Each row is a point. Each copy is the shape, with its points in the same order, turned, moved and blurred by noise. Is it also mirrored, or only turned?

Shape (6 x 2):
[[ 50 -59]
 [ 26 -33]
 [ 21  -8]
 [-19  58]
 [ 30  -9]
 [-63   2]]
Copy 1 (6 x 2):
[[-58 -41]
 [-25 -22]
 [-13  -9]
 [ 38  51]
 [-21   1]
 [ 72  -7]]
Copy 1 is: mirrored
Copy 2:
[[-86  16]
 [-48   6]
 [-22  15]
 [ 50  21]
 [-39  22]
 [ 24 -44]]
Copy 2 is: mirrored
Copy 3, 6 rows:
[[ 77   9]
 [ 39  12]
 [ 20  24]
 [-55  41]
 [ 25  28]
 [-45 -29]]
Copy 3 is: only turned
Copy 4:
[[ 27 -82]
 [ 19 -50]
 [ 20 -19]
 [ 16  55]
 [ 31 -23]
 [-48  29]]
Copy 4 is: only turned

Shape:
[[  1   7  37]
 [ 95  -9 -24]
 [-44  30 -15]
 [ 28  26 -12]
 [-25 -16   6]
 [ 20   9 -22]
 [-66  16  13]]
Copy 1:
[[ 12 -21  14]
 [-90 -54 -43]
 [ 33  37 -35]
 [-28   3 -29]
 [ 44 -15 -28]
 [-21  -5 -44]
 [ 69  23 -14]]
Copy 1 is: mirrored
Copy 2:
[[ 30  12  44]
 [ 29  54 -65]
 [-36 -22  39]
 [-12  30   0]
 [ 20 -29  31]
 [ -2  14  -9]
 [-11 -35  72]]
Copy 2 is: only turned

Shape (9 x 4):
[[ 30  79 -55 -32]
 [-52  15  13 -60]
 [-20   3 -32  -2]
 [ 79  40  48  22]
 [-38 -45  20   6]
 [-42 -37  36 -33]
 [ 25 -23  -6 -15]
 [  4  10  24 -30]
 [ 24  34 -39 -37]]
Copy 1:
[[ 62  59  19 -69]
 [-61  28   0 -46]
 [  7  19 -27 -10]
 [ 47   1  95  25]
 [-41 -20 -21  29]
 [-67 -21  -1  -5]
 [ 12 -29   5 -12]
 [-16  -1  30 -16]
 [ 36  17   9 -51]]
Copy 1 is: only turned
Copy 2:
[[ 63  38 -63  20]
 [-66  15 -48 -10]
 [  5 -27 -14 -19]
 [ 32  73  67  14]
 [-55 -26  26 -39]
 [-81   2  11 -34]
 [  7  14  20 -47]
 [-24  35  -1 -18]
 [ 31  27 -41 -17]]
Copy 2 is: only turned
Copy 3, 9 rows:
[[-45  59   0 -70]
 [-17  28  79  29]
 [ 22  30  -5   1]
 [-76 -28 -69   5]
 [ 33 -15  17  53]
 [ 18 -17  48  52]
 [ 17 -25 -14  -9]
 [-30 -13   7  10]
 [-20  14   7 -55]]
Copy 3 is: mirrored
Copy 4:
[[ 51 -79 -22  25]
 [-67 -44  23  25]
 [ -7   3  -6  31]
 [ 70 -25  66 -54]
 [-53  42  31   3]
 [-75   8  36  -7]
 [ -6   0  -3 -31]
 [-21 -32  29 -17]
 [ 21 -52 -25   3]]
Copy 4 is: mirrored
